Every row gives one point. Any point is a mix of the corners, with weights that add up to 1. It lies inside the corners' shape when no weight is negative. Is each point inside? If not, which corners have a negative weight?

Corners:
(1): [-20  -6  -5]
(2): [-35  27  60]
(3): [ 24 -11 -17]
(4): [-14 -19  32]
Points:
[ 3 -7 15] -> outside (1)
[ -4 -14  -9] -> outside (2)
[-23   4  31] -> inside
[-19   3  14] -> inside
[-9 -3 32] -> outside (1)
[-14 -15  28] -> inside
[-28  -2  21] -> outside (3)
[-23  17  42] -> inside
[-18  -9   8] -> inside

Corners:
(1): [ -6  32  -5   0  22 -19]
(2): [-24   3   7  50   4  15]
(3): [ 46  -9   7 -19 -26  -3]
(4): [  9 -44 -14  -9 -27   2]
(5): [ -1  -9  20 -25  14 -27]
(6): [ 45 -60   9  33  16  -5]
(7): [-11  16   4  -7   2  24]
Points:
[-2 -4  1  3 -9  6] -> outside (6)
[ -8 -19   8  32   6   9] -> outside (1, 3)
[ -5  10   1 -22  -1  -1] -> outside (2, 6)
[ 19  -9   0 -31 -21  -5] -> outside (2, 6)
[ 22 -37   0  11   0  -3] -> inside
[-7 -2  7  8 -1  1] -> outside (6)

Corners:
(1): [  8 -36   4 -17 -21   1   8   5   3]
(2): [ 11 -26 -22   3  -3 -12   8 -36 -37]
(3): [ 22  25  15  -1 -13 -18  20  21   9]
(4): [-59  16   2  18  35   0 -30 -39  46]
(5): [ 10  -5  15   4 -43 -34 -28 -20 -41]
(6): [ -3  11 -17 -11  24  12 -41  -1  23]
(7): [-25   1  -3  26  -2   3 -14 -29 -60]
(8): [-12  -2  21 -33 -40 -29 -10  21 -12]
(9): [ 24  16 -59   6 -37  12  39  47  20]
(10): [  4 -15  10 -43 -36   0  21  -1  -5]
Points:
[ -4  -8  -6  -9 -16  -1  -2  -8 -12] -> outside (3)
[ -5  -3   0  -5 -18  -8  -4 -10 -13] -> inside
[ 27   9 -12  -8 -19   1  30  22   3] -> outside (4, 5, 8)
[ -5  -6  -1  -9 -14  -3   3  -9  -8] -> inside
[-7  4 -4 -4 -4  4 -5 -2 15] -> outside (2, 8)
[ 19  -6   1 -22 -30 -12  13   8  -7] -> outside (4, 7)
[-13  13  -6  -2  -6  -4  -7  13  35] -> outside (2, 7, 10)
